Each row of a before or after table is a point. The points were changed in one or more steps. Then noise was added and the rows were shuffled. The steps act on how far a point lies along the listed directions, d1 being the first. Name the steps. A step turns or swaps two directions, mirrors them in a line or flattens them onto one, adds a multiple of one to another, or multiplies one. Angles are multiples of 10 degrees, from the lower direction toward the higher: turns from -170 to 170, lines from 10 to 170 but not 90. Use the fewest steps. Two steps may share a direction if one is a turn and the other turns, adds or multiplies; they go together, in the order done. Otherwise the lowest direction goes first.

Directions:
(1): [26, 54]
(2): [54, -26]
Before:
[[79, 13],
[-35, -25],
[0, -106],
[-48, -42],
[37, -24],
[-9, -22],
[-11, -10],
[-4, 48]]
After:
[[56, 31],
[-43, 20],
[-37, -69],
[25, 4],
[38, 24],
[12, -44],
[99, -35],
[11, 5]]
Steps: mirror d1 and d2 in the line at 120 degrees

Directions:
(1): [-21, -19, -68]
(2): [14, -70, 15]
Before:
[[-20, -22, -30],
[-14, -21, -85],
[-11, 120, 26],
[-41, 14, -48],
[-4, 37, -18],
[15, -34, 11],
[12, 29, -18],
[4, 86, 46]]
After:
[[3, -30, -25],
[-29, 57, -6],
[-15, 65, -61],
[7, 31, 20],
[33, 7, 91],
[-26, 16, -28],
[29, 43, 114],
[22, 31, 10]]
Steps: turn d1 and d2 by -60 degrees

Directions:
(1): [23, 74, 10, -44, 52, 4]
(2): [24, 36, -27, 69, 7, -58]
(3): [-42, 50, -39, 26, -28, 59]
(4): [-7, 33, 85, 19, -45, -5]
(5): [-27, -18, 34, 50, 71, 30]
(6): [84, -9, 3, 23, -11, 54]
Before:
[[17, -7, -50, -62, -13, -83],
[17, -21, -6, -17, -57, 2],
[-25, 13, 0, 5, -98, 3],
[-35, -35, -32, -17, -8, -10],
[-20, 61, 33, -23, -37, 16],
[-14, -1, 42, 4, -3, -16],
[23, 10, -37, -16, 38, -31],
[-36, -16, 40, -27, -103, 59]]
After:
[[2, 14, -34, 24, -15, 30],
[15, -104, -1, -40, 12, 48],
[6, 73, 38, -54, -2, 78],
[15, 120, 6, -92, -48, 41],
[1, 45, 9, -73, 24, 26],
[-10, -81, 6, 16, 4, -21],
[-44, -20, 9, 25, -84, 38],
[58, 5, 12, -35, 8, 9]]
Steps: turn d1 and d6 by -160 degrees; multiply d1 by 2; swap d2 and d5; swap d3 and d4

Directions:
(1): [-13, -57, 49, 18, 41, -57, 51, 35, 34]
(2): [21, 90, 25, -56, 23, -27, 48, 9, -3]
Before:
[[30, 84, -16, -49, -13, 19, 7, 0, -32],
[-1, -1, -31, 44, -46, 49, -26, -26, 7],
[5, -19, 12, 9, 16, -9, 5, -16, 13],
[7, -13, -25, 11, -15, 31, -27, -11, -2],
[-18, 24, -56, 15, -51, 88, -71, -30, -23],
[6, 3, -31, -6, -8, 13, -28, -10, -13],
[-33, -7, -4, 29, -10, -14, -22, -16, 1],
[-14, 41, 70, -51, 67, -60, 85, 70, 51],
[11, -14, 79, -17, 77, -115, 106, 16, 27],
[1, 60, 49, -61, 47, -59, 72, 27, 27],
[2, 28, -2, 12, 21, -23, 31, 1, -17],
[15, -6, 64, -11, 33, -49, 3, 6, 7],
[-18, -33, -1, 15, 23, -13, 3, -36, -9],
[14, 65, 82, -47, 46, -96, 86, 56, 28]]
After:
[[-22, 43, 16, 3, 3, -32, -4, -4, -6],
[7, -35, 41, 10, 6, -17, -37, -15, 0],
[-10, -50, -32, 30, -26, 38, -31, 3, -18],
[20, 17, -16, -15, 3, 3, -5, 3, -6],
[-1, 10, 5, -6, 37, -24, 13, -32, -13],
[-44, -105, 2, 46, 4, 21, -31, 33, 27],
[-26, -118, -10, 82, -23, 9, -57, 23, 19],
[-20, -106, 4, 49, 12, -33, -5, -23, 8],
[-2, 77, -6, -25, -1, 20, 1, -5, -6],
[11, 3, 4, -2, 23, -10, -1, -26, 10],
[20, 60, 8, -1, -21, 5, 30, -4, 20],
[-39, -110, -13, 45, -7, 19, -47, -2, 24],
[17, 36, -7, -15, 8, 1, 6, 0, 3],
[-8, -15, -23, 49, 4, 9, -4, -6, -20]]
Steps: multiply d1 by 0.4; multiply d2 by -1

Directions:
(1): [-27, -16, 56, -20, 106, 35, 3, 9, -23, 0, -61, -6]
(2): [61, -17, -67, -41, -10, 50, -9, -21, 15, -23, -72, 47]
(3): [-24, -40, 39, -4, -66, -16, -62, -39, -32, -29, -57, -50]
(4): [27, 70, -8, 22, -3, -38, 60, -17, 17, 22, -71, -64]
(5): [26, 39, -31, -14, 9, 67, -33, 39, -35, -35, 34, -86]
(6): [44, 33, 93, -27, -42, 64, 6, -22, 29, 38, 16, 12]
Before:
[[-7, -21, -37, 17, -35, -68, -9, -31, 27, -7, -57, 13],
[-18, 3, 63, 32, -34, -29, -10, 26, -21, 14, 118, -69],
[-13, -12, -49, 17, -11, -63, -12, 2, -28, -18, -8, -14],
[-57, -40, 21, -13, 56, 2, -36, 14, -72, -39, 6, -29],
[17, -3, 20, 1, -42, 75, -11, -23, 10, -8, 8, -4],
[43, 30, -74, 16, 29, 23, 45, 51, 35, 6, 81, 29],
[-32, -80, -63, -22, 10, -24, -40, -10, -5, -25, -6, 96],
[-39, 4, 25, 12, 40, -18, -5, 10, -40, -7, 7, -95],
[-27, 21, -22, 16, 16, -45, -15, 23, -47, -47, 16, -102],
[-27, 45, 21, 33, -56, -78, 1, 1, -22, 13, 37, -75],
[-41, -37, -48, 9, -11, -45, -10, -7, -39, -10, -54, 5],
[21, 21, -53, 15, -3, -53, 49, -14, 53, 18, -30, 29],
[-34, -22, 61, -37, 67, 12, -8, -31, -10, 3, -107, 17],
[-18, -20, -33, 0, 28, -31, -25, -1, -16, -37, -121, 12]]
After:
[[22, 48, 11, 17, -17, -33, 52, -11, 55, 38, 11, 5],
[15, -25, 31, -60, 24, 85, -43, -10, -48, -35, -29, -1],
[56, 26, 20, -25, -55, 32, -15, -17, -3, 5, -4, -9],
[53, -62, -116, -20, -26, -1, -24, -8, -5, -44, -32, 30],
[15, 14, 56, -24, -56, 46, -13, -20, -18, 26, -19, -9],
[-62, -15, 87, -17, 74, -13, -5, -21, -18, 12, -75, -7],
[53, 14, -80, -22, -67, -18, -10, -31, 1, -19, -69, -2],
[42, -5, -24, -41, 19, 56, -13, -19, -17, -22, -69, -42],
[-12, -17, 81, -30, -30, 40, -37, -9, 7, 23, 71, 53],
[13, 18, 47, 6, -62, -23, -8, -33, 37, 20, -16, -9],
[79, 37, -16, -52, -29, 73, -25, -13, -11, -43, -40, -57],
[1, 46, 114, -9, -13, 32, -21, 2, -5, 13, -39, -35],
[47, 42, -49, 13, 23, 33, 46, 50, 37, 15, 93, 21],
[-54, -28, -14, 46, -6, -15, -6, -2, -15, -20, 26, -23]]
Steps: turn d2 and d6 by 160 degrees; add 0.5 times d6 to d5

Directions:
(1): [-11, 23, -16, -14, -83, 88, -23, -84, 12, 16, -17, 24, -15, 16]
(2): [6, 31, -15, 20, -29, 38, 51, 35, 57, 42, 81, -66, -1, -35]
(3): [2, -37, 63, -43, -70, 20, -23, 74, -72, 30, 18, 4, -9, -9]
(4): [-1, -9, -31, 5, -54, -37, -68, 7, 30, -74, 62, 30, 52, -33]
Before:
[[27, 27, -34, 39, -59, 2, 16, 45, 87, -13, 109, -32, 26, -35],
[3, 2, -11, 9, 121, -37, 55, 9, 25, 7, -39, -23, -17, -5],
[0, 16, -51, 5, -54, -20, -40, -36, 44, -67, 70, 25, 37, -12],
[3, -1, -9, -15, 36, -23, -14, 7, 10, -32, -25, 2, -1, -12],
[10, -50, 36, -24, 7, -8, 5, 91, -45, 37, 18, -18, -6, -33],
[-6, 10, -16, 33, 22, -2, 1, -29, 30, -9, -26, 4, 11, -6],
[5, -51, 43, -6, 47, -51, 4, 111, -30, -1, 42, -23, -13, -15],
[2, 19, -32, 38, 36, -13, 48, 3, 32, 6, 13, -36, 4, -14],
[-7, -28, 8, 7, 59, -28, 19, 13, -15, 9, -45, 6, 12, 15],
[32, 31, -24, 11, -39, -28, -17, 48, 45, -1, 86, -40, 14, -31],
[1, -6, 15, -12, -19, -8, -23, 30, -30, -10, 18, 10, 8, -4],
[11, -4, 0, 22, 23, -12, 26, 21, 3, 18, 12, -14, -18, 15]]
After:
[[23, 13, 0, 4, 59, -41, -24, -47, -28, -3, -79, 22, -34, 53],
[-12, -16, -6, -8, -62, 48, -13, -6, 7, 16, 11, 5, 19, -4],
[18, -14, 16, 7, 89, -52, 12, -30, -35, -16, -109, 50, -22, 62],
[1, 24, -23, 15, 16, 7, 4, -31, 26, -17, 0, 4, 6, 1],
[1, -13, 5, -2, -25, 2, -26, -9, -23, -8, -2, 27, -6, 26],
[-5, -24, 32, -58, -87, 64, -41, -3, -44, 16, -16, 31, -18, -6],
[-10, -15, -58, 2, -15, 8, -61, -68, 38, -43, -11, 45, 28, -13],
[5, 19, 5, 11, 89, -9, 74, -17, -19, 39, -40, -26, -39, 39],
[-4, -27, 19, -15, -19, 8, -13, 1, -65, 4, -42, 24, -13, 8],
[6, 14, -2, -28, -15, 47, -1, -3, 12, 10, -13, -12, -27, -12],
[-12, -3, -40, -1, -35, 49, -63, -100, 32, -45, -15, 53, -16, 23],
[0, -12, 30, 4, -12, 24, 9, 21, -22, 34, -20, -14, -11, -6]]
Steps: turn d1 and d2 by 160 degrees; turn d3 and d4 by 140 degrees

Directions:
(1): [-49, 17, 0, 40, -33, 43, 20, -5, -16, -15, -79, 111, 25, 17, -6, 55, -22, 32, 44, -40]
(2): [-17, 20, 15, 22, 25, 10, -16, 25, -46, -87, 23, -19, -18, -24, -67, -23, 100, 5, 39, -69]
(3): [15, -47, -58, 21, -30, 57, -85, -27, 4, 20, -37, -20, 28, -7, -85, 4, 26, 45, -55, 35]
(4): [-57, 64, -51, -23, -67, 26, 4, -38, -9, 25, 23, -55, 53, -50, 73, 17, 46, 14, 0, -30]
(5): [16, -15, -92, -3, 56, 25, 42, 13, -39, -58, 67, 38, -14, -50, 20, 29, -38, 57, -33, 22]
Before:
[[-6, 49, 19, -5, 39, -62, 63, 23, -10, -34, -1, 34, -35, -6, 47, 18, -31, -45, 40, -29],
[66, -46, -16, 4, 59, -2, -19, 14, -23, -1, 13, 10, -36, 13, -46, -30, -2, -13, -17, 39],
[73, -87, -34, 5, 30, 15, -12, -19, 15, 39, -33, 33, -4, 23, -41, 12, -76, 34, -62, 90],
[-62, 55, 5, -3, 13, -14, 99, -2, -25, -50, -11, 106, -6, 18, 102, 34, -41, -7, 78, -81],
[12, -26, -82, -23, -7, 31, -1, -23, 12, 41, 29, 0, 3, -31, 41, 19, -37, 39, -49, 46],
[6, 17, 14, -14, 40, -34, 55, 14, -30, -44, 48, -7, -15, -7, 8, -30, 24, -15, 27, -19],
[-45, 11, -18, 8, -42, 38, -21, -32, 15, 14, -73, 38, 39, 9, 5, 35, 8, 36, 6, -14],
[17, 15, 33, -27, 44, -61, 42, 16, 10, 45, 48, 2, -41, 2, 63, -7, -70, -22, 12, 34],
[10, 18, 105, -18, -15, -84, 30, 32, 25, 26, 7, -12, -10, 68, 43, -33, 2, -63, 38, -11],
[22, -2, 23, 8, 25, 1, 9, 23, -22, -46, -12, 48, -29, 17, -42, -10, -15, 28, 41, -18]]
After:
[[19, 25, 9, -58, 111, -93, 101, 26, -8, -65, 125, -3, -71, -11, 109, -38, -51, -56, 26, -22],
[-27, 22, -47, -7, -58, 58, -59, -57, -30, 24, -5, -97, 62, -47, -44, -8, 115, 39, -24, -26],
[12, -17, 21, -3, -12, 7, -64, 11, 2, -5, -2, -55, -25, -1, -71, -43, 90, -10, 5, -22],
[-50, 57, 36, 6, -19, -31, 95, 32, -21, -38, 10, 83, 14, 22, 103, 37, -18, -2, 68, -57],
[4, 21, 56, -26, 5, -52, 59, -5, 13, 32, -1, 16, 4, 33, 54, -13, -34, -41, 25, 7],
[24, -44, -59, -4, 55, 24, -14, 7, -7, -62, 15, 0, -24, -24, -43, 2, 3, 51, -40, 16],
[-13, 27, -32, -12, -58, 25, -33, -39, 8, 70, -33, -28, 41, 1, 30, -12, 27, -21, 2, 11],
[-52, 85, 68, -4, -6, -44, 38, 9, -13, 2, 28, -3, -17, -5, 60, -7, 38, -35, 89, -66],
[-3, 64, 20, -31, 38, -81, 71, 17, 4, -12, 35, -2, -37, -12, 96, 6, -30, -63, 34, -20],
[18, 21, -23, -34, -26, -7, 22, -13, 9, 27, 34, -22, 6, -14, 63, -7, -38, 20, -6, 25]]
Steps: turn d1 and d5 by 120 degrees; turn d2 and d4 by -160 degrees; multiply d3 by 1.3

Directions:
(1): [-23, -33, -80, 26, 13, 36, -7, 2, 14, -49, 5, 36, 24, 38, -66, -78, 10, 22, -57, 13, -12, 34, -13, 29, 44, 52, 13, -29, 22, -41, 105, 73]
(2): [-23, -43, 19, 39, 57, 27, -8, 35, -46, -17, -50, 64, -6, -36, 4, -68, 19, 14, 106, 9, -6, -13, 28, 27, 28, 43, 71, -18, -70, 48, -59, 12]
Before:
[[-18, -32, -71, 27, 9, 53, -1, 11, 15, -28, 3, 34, 3, 39, -73, -74, 10, 27, -16, 14, -35, 16, -16, 30, 49, 58, 24, -17, 9, -31, 73, 77],
[10, 35, -7, -5, -19, -10, 1, -27, 12, 6, 14, -53, 6, 23, 18, 42, 0, -3, -35, -8, -1, 2, 4, -32, -21, -28, -43, 16, 21, -6, -4, -23],
[16, 37, -3, -21, -39, -22, 19, -6, 14, 10, 26, -40, -4, 1, -2, 42, -18, -8, -34, -31, 10, 4, -15, -17, -5, -34, -26, 33, 21, 8, 16, -23],
[4, 8, 16, -4, -1, -5, 3, 5, -23, 42, -2, -4, -13, -19, 20, -3, -13, 7, 55, -16, 7, -8, 15, -10, 2, -11, -11, 14, -15, 23, -41, -29],
[2, -5, -25, 3, 3, 43, -2, -2, 14, -13, 21, 1, 8, 7, -19, -19, -4, 23, -14, 12, 5, 14, -21, 10, 15, 20, -12, -2, 18, -26, 28, 0],
[-20, -28, -52, 28, 19, 31, 2, 7, 7, -32, 12, 25, 8, 29, -28, -81, 5, 5, -19, 13, -5, 16, -4, 18, 32, 44, 24, -22, -3, -30, 70, 59],
[-19, -31, -76, 37, 14, 28, -2, 15, 11, -49, -1, 31, 25, 31, -91, -86, 2, 47, -42, 19, -19, 52, -22, 42, 47, 58, 16, -44, 4, -25, 91, 57],
[17, 33, -26, -41, -43, -17, 25, -22, 47, 13, 43, -53, -1, 27, 16, 48, -10, -7, -105, 1, -4, 22, -28, -31, -44, -45, -38, 3, 43, -50, 24, -5],
[17, 24, -4, -34, -39, -15, 2, -1, 30, -7, 58, -65, -1, 21, -1, 30, -5, -17, -52, 15, 8, 12, 7, -6, -27, -31, -40, 13, 36, -36, 16, -32]]
After:
[[8, 2, 22, -1, 8, 31, 3, 6, -4, 11, 7, -2, -5, -20, 15, 3, -5, 17, 42, 8, 11, -10, -4, 1, -2, 2, 1, 8, -12, 5, -40, -34],
[-14, -15, -27, 22, 14, 19, 9, 24, -16, -27, -10, 31, 3, -9, -32, -52, 3, 14, 23, -17, -2, 10, -1, 21, 41, 29, 38, 3, -23, 27, 20, 20],
[23, 29, 81, -10, -8, -40, 11, 15, -22, 47, -16, -35, -21, -50, 39, 59, -15, 2, 81, -6, -1, -16, 8, -14, -37, -39, -3, 11, -47, 62, -123, -84],
[22, 27, 69, -17, -14, -8, 12, 8, -7, 57, -7, -29, -39, -26, 39, 61, -8, -12, 80, -9, -14, -39, 6, -19, -27, -33, -1, 33, -29, 42, -110, -51],
[-21, -35, -11, 15, 28, 28, -10, 38, -16, -43, 5, 22, -1, -2, -19, -75, 21, 6, 44, 27, -4, 11, 35, 35, 22, 36, 46, -17, -33, 0, -11, 9],
[15, 17, 62, -9, 1, -20, 12, 3, -12, 36, 6, -27, -25, -23, 65, 29, -9, -27, 53, -5, 16, -30, 14, -24, -30, -27, 4, 19, -32, 27, -76, -43],
[2, 6, -41, -4, -20, 5, 0, -8, 7, 19, 23, -12, 7, 19, -20, -19, -13, 15, -28, -12, 2, 18, -5, -4, 15, 3, -34, 6, 29, -25, 48, 10],
[-28, -44, -21, 28, 51, 36, 13, 35, -23, -31, -34, 57, -4, -18, 0, -83, 23, 20, 43, 21, -22, 13, 14, 21, 12, 41, 72, -36, -61, 12, -34, 34],
[-19, -15, -34, 40, 31, 27, -7, 1, -13, -31, -19, 14, 13, 15, -13, -49, 18, 18, 12, 7, -15, 9, 19, 5, 22, 31, 18, -14, -22, 7, 4, 23]]
Steps: turn d1 and d2 by 160 degrees
